Rows are points. The window is the flat piece filled in between its corners: a triangle in 3 columns, a solid with four corners in 4, and so on. A path goes straight from each point to the next, and from the last back to the first. List the points from which the path goes on through the window.
In the rows, 128 means zero.

Window:
[[181 181 195 129]
 [ 63  71 101 140]
 [144 156 143 176]
 [126  71 110 146]]
Path:
(1): [ 87  29 153 158]
(2): [ 75 126  63 108]
(3): [141 154  96 148]
(4): [143 146 209 205]
(5): [131 102 179 167]
(6): [131  73  63 122]
(7): [155 125 119 107]
(8): [130  97 157 152]
(9): [ 74  70 137 183]
(10): [72 88 77 97]
(11): [177 194 146 123]
(12): [152 146 181 162]
Through the window after points: 3, 5, 9, 11

Window, 6 rows:
[[157 184  33 168  95  78]
 [152 170 152  89 113  69]
 [152 146 117 147 116 170]
 [135 113 113 122 195 174]
 [109  31 104 111 104 145]
 [159  63 110 153 144 148]]
Path:
(1): [196 212  69  51 160  77]
(2): [107 109 120 206  75 111]
(3): [ 49 148 121 130 111 119]
(4): [192 144 101 134 122 151]
(5): [200 151  39 149  83 143]
(6): [111 131 153 155 189 102]
(7): [124  96 133 164 218 112]
(8): [175 186  85  91 106 173]
(9): [167 164  75 140 111 136]
(10): [118 115  79 183 110  80]
(11): [129 149 130 180 203 122]
(12): [157 107  64 112  86 183]
Through the window after points: 1, 9

Window, 8 rows:
[[140  83 145 111 117 110 140 157]
 [ 97 116 162 138 127 140 154 173]
 [ 67 169  41 107 181  81 107 116]
 [100  96 130 123 103 161 140 128]
 [152 211 132 109 126 104 167  89]
 [123 115 198 202  80 104  65  72]
 [125 127 194  98 119 116 125 112]
 [182 139 151 107 134 164 107 122]]
Path:
(1): [148   7 118 156 148 101 125  90]
(2): [136 161 180 111  91 150 134 143]
(3): [131 161 159 117  93 114 109 112]
(4): [129 130 154 108 161 125 183 102]
(5): [137 136 151 136 144 114 159 106]
(6): [138 139 128  87  84 113  88 120]
(7): [ 90 127 170 140  86 120  75 157]
(8): [165 122 145 136 137 133 144  64]
Through the window after points: 3, 7

Window:
[[ 66 131  21 162 163 151  90  60]
 [162 106 106 113 117 132 117 165]
 [151  89 168 107 135 140  78 166]
 [115 119 119 169 100 174 120 166]
 [145 108  57 184 176 145  74  63]
 [156 165 159 105 128 110 136 120]
 [153 113 110 106 145 185  98 105]
 [110  91 114 153  72 142 129 120]]
Path:
(1): [135  84  93 136 160 177 111  98]
(2): [143 165 101 107 121 157  75 107]
(3): [116 111  97 133  92 139  83 117]
(4): [126 137  96 144 174 156 146 106]
(5): [121 127  96  93 187 132 159 137]
(6): [174 124 146 151  74 148  46  86]
(7): [135 131 119 143 121 144  87 121]
(8): [161  56 105 114 210 169 112 164]
(9): [145  97 146 155 117 178 194 131]
(10): [129 135 117 118 106 111  86 123]
(11): [135 141  65 184 115 146  32   7]
(12): [126 119 108 118 157 132 123 127]
(13): [145 129 155 129 138 131 133 133]
(14): [140 153 105  97  84 117  94 103]
(15): [174 135 114 108 122 179  46 125]
(16): [117  89 103 122 162 167 163  96]
Through the window after points: 1, 3, 9, 13, 15

Window (9 x 9):
[[ 98 149 106 144 127 212 106 139 131]
 [177  39  98 146 117  69  90  76 211]
 [123 189  57 119 124 136 149  86 112]
 [ 84 156 126 184 152  37 104  84 129]
 [136  81 113 134 114 133  96  59 119]
 [138  97  94 138 136  60  88 183 142]
 [100  92 168 119 103 140 110 179 157]
 [ 12  66  96 136 149 128 139 110 129]
 [ 70 108 131 249   8 137 104 172 153]]
Path:
(1): [119  98 111 168 121 116 132 118 141]
(2): [102 128 110 145  89  83  95 113 155]
(3): [ 92 132  99 155  92 107 103 103 156]
(4): [132  95  88 182 216 127 142 100  54]
(5): [153 158  84 147 124 151 164 113 130]
(6): [ 46 134  83 115 127  48  49 105 121]
(7): [ 83 131 114 135 106 153  41  78 131]
(8): [123 123  66 155 145 100 179 110 139]
Through the window after points: 5
